Every row gives one point. Examples show where two turns around zero, p and q, send a point. Where does a point land after both, in the order given? Backwards means that the second turn is done in reverse. Each puzzle has new turns, and all numbers are rounded.

Turn p:
[-15   7] -> [-17   0]
[-1 26] -> [-12  23]
[-22  -3] -> [-19 -12]
[ 38 -30] -> [ 47 -11]
Turn q:
[-31  16] -> [-27 -22]
[39 -7] -> [22 33]
[-7 -9] -> [  6 -10]
Where do these land?
p, then q: [-18 -13] -> [ 14 -17]
p, then q: [42  4] -> [-6 42]
p, then q: [-24   9] -> [ -8 -24]

Turn p:
[  5 -38   9  -3] -> [  9 -35  -2  15]
[  7 -10  -5  35] -> [34  6  3 13]
[  9  10 -20  -4] -> [  1  12 -19  -9]
[ 36  28  -2 -16] -> [  0   5 -12 -47]
[-56  10  17 -12] -> [-44  12  29  27]
Turn q:
[ 14 -19  17  10] -> [ -5 -23   3  19]
[  9   1 -20  23] -> [ 24   5 -13  15]
[-11 -26   7 -46] -> [-22 -29   3 -41]
[-32  37   2  36] -> [-12  53 -15  23]
[ 21   7  -6 -23] -> [ 15  -7  23 -16]
Where do these land?
p, then q backwards: [ -1   0 -12  23] -> [  7  13 -14  16]
p, then q: [-33  13  34 -20] -> [-51   9 -10   5]
q, then p: [ -2  26   7 -16] -> [-18   2  21 -15]
q, then p backwards: [ 14 -46 -45   5] -> [ 50 -39 -18   1]
p, then q: [21  7 16  8] -> [ -4 -17  21  -9]

Turn p:
[ 13 -20  23 -12 -26 -23 -36   2] -> [-18 -32  21   9  -8 -35 -24   0]
[ 23  -8   7   7 -19  16  18  21] -> [23  3 20 23  2  9 -9 20]
[ 29 -43 -32 -37  11  13 -15  10] -> [ 40 -53  -5   6  16   6 -12 -27]
[ 24   2 -37  19   1  34  13  -5] -> [ 23   4   3  26  -5  42  17 -18]
[ -9  28  11   2  30 -34  22 -37] -> [-18  27 -24 -13   7 -30  46  -1]
[-13   6   1   2 -25 -25  -4  11] -> [-17  -8  -5  -1 -22  -8  -8  25]
[-32  28  -7 -11   9  37  -5  29] -> [  6  30 -23 -19   0  31 -39  -4]
[-17  -4   1  33  35   5  29   3] -> [ -6  20   1 -17  31  28  28  15]
[-47 -11  27 -26 -37 -19   2 -15] -> [ -6  -3  14 -48 -37 -35 -12  19]
[ 30  23   6  23  20  -5 -25 -19] -> [-29  12  -1  34  15  -7  13 -28]
Turn q:
[-28 -10  57  -2  38  -4  29  20] -> [-11  34   2 -15  26 -49  34  33]
[-20 -20  17  17  32   8  19  28] -> [-17  17 -21   5  12 -20  22  40]
[ 34  21 -15 -14 -17   5   2  -3] -> [ 34   1  12  11 -12  19 -11 -15]
[-9  6 20 -7  1 19 27 22] -> [ 11  19  10 -10  -5  -5  20  31]
[-43 -21  26  -9  -4  -9  36  28] -> [ -7  -9   2 -26  -2 -31  47  36]
[-21 -13 -22   5  48 -30  19 -14] -> [-36   4 -19  34 -11 -35  23 -16]
[ 25  -8 -20  18 -24   9 -11 -42] -> [-10 -26  24  24   7  31 -27 -17]
[ 26  22  -7   6 -23 -25 -32 -18] -> [ 18 -19   4  -2   0   1 -43 -34]
[ 16  -9 -17 -31 -19  23 -36 -21] -> [  4  -4   3 -12  10  51  -2 -36]
[-12  28 -14   4 -15  17 -21  -9] -> [ -9   6   6 -18 -24  20 -26  -7]
[ 31   4 -25  12 -18 -12 -32   9] -> [ 22 -23 -23   8  -1  18 -34 -15]
Where do these land?
p, then q backwards: [ 20   2 -13 -19  20   4 -13  -6] -> [ 19 -10  -9 -10   8 -25 -15  -3]
q, then p: [-25   5 -11  -5   9  15   1 -31] -> [ -7  25   9 -29 -21  -3  -5   3]
q, then p: [30 20 46 54  3 28 39 -8] -> [-50  18  -2  28  48  -5 -45  27]
p, then q backwards: [ 15  37   5 -22  -7 -34  12 -15] -> [-12   7  -9   5  39 -29  20  26]
p, then q: [-25   3 -17   6  21  16  23  43] -> [ 13  37 -27   5 -12  39   5   4]
p, then q: [ 10 -36  -5  12  -9   6 -28  -1] -> [-23  -4   7  -9  40   3  10   9]
p, then q: [ 34 -20  -7  -9 -23 -33   2 -23] -> [  3 -45   6  18  20 -24  10  19]
q, then p: [-26 -35  39  -7 -15  -7 -13   7] -> [ 28 -14 -27 -33  30 -14   1   5]
q, then p: [ -5   3 -16  -9   0 -38 -26 -12] -> [ -6 -25   6 -14 -20 -11  26 -23]
q, then p: [-29  20 -21  -1   0  42   3  45] -> [ 31   8 -18  17 -38  23 -41  16]
